Each row is a point. The points of each table are mixes of a few directions, plus a little noise. Count the directions of each table, and those that both share. Where both have some left over, give the other angles between the two spaces (their principal angles), to ten degrees, smallest first.
(in the rows, 128 means zero)

First (6 x 2)
[[143  76]
 [130 123]
 [117 164]
 [132 114]
 [107 197]
 [138  94]]
Second (7 x 2)
[[127 131]
 [147  65]
 [130 123]
 [119 159]
 [114 175]
 [116 168]
 [144  75]]
Directions: first 1, second 1, shared 1

First (7 x 4)
[[249 114 179 117]
 [144 125 135 126]
 [121 128 125 129]
 [ 71 135 104 133]
 [109 130 120 130]
 [ 93 133 113 132]
 [110 130 121 130]]
Second (8 x 4)
[[104 141 187 121]
 [112 136 170 122]
 [ 94 147 210 118]
 [126 129 130 128]
 [150 116  73 135]
 [144 119  89 132]
 [134 125 111 131]
 [158 111  53 137]]
Directions: first 1, second 1, shared 0; angles 90

First (9 x 8)
[[124 130 127 130 132 120 129 125]
 [141 122 131 124 111 153 127 138]
 [124 129 127 128 133 120 129 125]
 [ 98 141 122 135 164  74 130 106]
 [112 134 124 133 145  99 129 116]
 [183 106 139 115  62 228 124 170]
 [102 138 125 134 158  83 131 108]
 [ 84 146 120 138 181  49 131  96]
 [183 104 137 115  62 227 124 169]]
Second (7 x 8)
[[114 143 123 134 148  81 134 109]
 [ 62  72  43  52 160 183 137 200]
 [173 139 137 132  86 142 135 131]
 [113 142 152 154 155  88 120  95]
 [161 126 145 134  96 162 124 134]
 [138 148 141 145 128  92 131 105]
 [136 125 156 145 124 148 115 121]]
Directions: first 1, second 3, shared 1

First (10 x 11)
[[161  88 154 115 186 161  79 164 157  51 127]
 [173  98 135 150 186 151 139 140 202 158 159]
 [ 95 176 135 134  93 123 117 129 116 139 111]
 [161 124 111 169 150 110 152  70 113 192 110]
 [ 89 140 147 130  98 123 132 118 115 109 115]
 [154 132 132 120 144 140  77 155 134  93 111]
 [142  95  80 106  63  89 179 111 126 176 154]
 [ 98 139  97  88 115 129 165 162 110 143 179]
 [ 84 161 147 137 109 127 127 115 100 117 109]
 [123 127 140 135 134 128 114 115 108 104 105]]
Second (8 x 11)
[[135 137 156  80 137 149 122 121 132 155 137]
 [133 133 144 103 134 139 125 123 130 142 132]
 [111 107  62 241 106  79 142 145 118  65 107]
 [133 134 145  99 133 140 124 124 130 144 133]
 [136 138 157  79 137 149 121 121 132 153 137]
 [110 104  57 249 104  76 144 146 118  61 106]
 [138 138 161  72 139 152 120 119 132 159 138]
 [131 133 142 104 133 138 125 124 131 140 133]]
Directions: first 6, second 1, shared 0; angles 70

First (9 x 14)
[[126 147 100 116 115 109 101 124 126 124 121 125 132 116]
 [214 140 138 215 216 162 210  71 131 168 180  81 122 132]
 [134 112 153 145 146 147 157 128 129 135 139 127 124 139]
 [121 116 129  68 101  82  73  99 149 135 115 107 123 142]
 [113 106 166 178 150 188 197 177 110 118 138 164 130 130]
 [ 97 127 129 151 119 161 150 181 108 105 119 170 135 116]
 [115 143 103 110 108 111  97 133 126 119 115 133 134 116]
 [ 82  97 149  48  75  90  68 136 145 116  99 137 123 147]
 [147 162  83 122 125 100  95 102 129 133 126 109 130 110]]
Second (10 x 14)
[[126 103  89 129 129 134 125 128 131 130 118 144 135 129]
 [108 114 125 107 117 127 101 143 129 130 101 106  65 113]
 [128  88  58 134 132 152 133 130 136 126 110 158 143 135]
 [124 143 151 149 141 201 168 157 147 105 116 118  89 143]
 [153 196 125  91  96   9  62  65 113 140 166 124 227 117]
 [122 151 172 114 120 109 113 130 123 130 130 100  98 118]
 [126  75 104 168 156 209 189 157 138 121 116 158 115 147]
 [154 225 147 133 121 135 135 109 149  97 152 120 190 150]
 [117  70 179 137 143 102 142 136  97 162 142 126  96 111]
 [123 114 130 118 123 101 111 123 118 139 128 125 121 117]]
Directions: first 3, second 4, shared 1; angles 60, 70

First (11 x 20)
[[122  95 132 132 116 158 106 107 150 169 116 127 113 163 151 153 117 103
  140 159]
 [105 166 128 122 131 137 132 105 207 155 159 132  93 134 158 143 118 109
  192 149]
 [151 124 136 114 115 116 167 147  93  95  90 144 146 127 123 125 134 126
  146 137]
 [126  96 122 147 137 126 111 142  75 115 116 119 141 125 102 119 133 148
   70 101]
 [160 111 130 117 111 108 139 157  59  88 100 135 174 110 103 107 146 141
   87 109]
 [ 88 138 126 183 179 141 134  86 216 160 152 124  61 143 152 164  99 130
  190 126]
 [174 130 132 128 130  93 151 148  75  79 112 131 174  94 101 105 141 155
   94  96]
 [170 158 144 126 192 122 137  93 130 152 146  73 113 131 122 118  77 161
   92 148]
 [ 71 130 112  99 110 135 129 180  68 104 119 135 118 134 101 105 148 128
  105 124]
 [119 129 126 132 105 149  85  92 211 181 164 133 118 138 167 151 130  95
  160 142]
 [122 132 120 108  81 121 117 151 125 111 135 154 157 110 129 117 163 111
  134 114]]
Second (9 x 20)
[[ 91 148 110  92  74 125 105 167 122 112 153 153 146 108 123 106 171 109
  126 111]
 [211  84 169 208 249 135 178  42 141 163  72  72  86 171 139 177  32 171
  132 165]
 [139 122 133 139 144 129 135 116 130 133 120 120 122 134 129 135 115 134
  128 133]
 [107 139 118 108  99 126 115 150 125 119 142 142 139 117 125 116 152 117
  127 119]
 [ 98 144 113 100  85 126 110 159 124 116 148 148 143 113 124 111 162 113
  127 114]
 [ 92 147 111  94  77 125 107 165 123 113 152 152 146 110 123 107 169 110
  127 112]
 [114 135 121 114 107 126 120 143 126 122 138 138 135 120 126 119 145 121
  128 122]
 [181 100 154 179 205 132 160  73 136 151  92  92 102 156 135 159  66 155
  130 152]
 [118 134 123 118 113 127 122 138 127 123 135 135 133 123 126 122 139 123
  128 123]]
Directions: first 6, second 1, shared 1
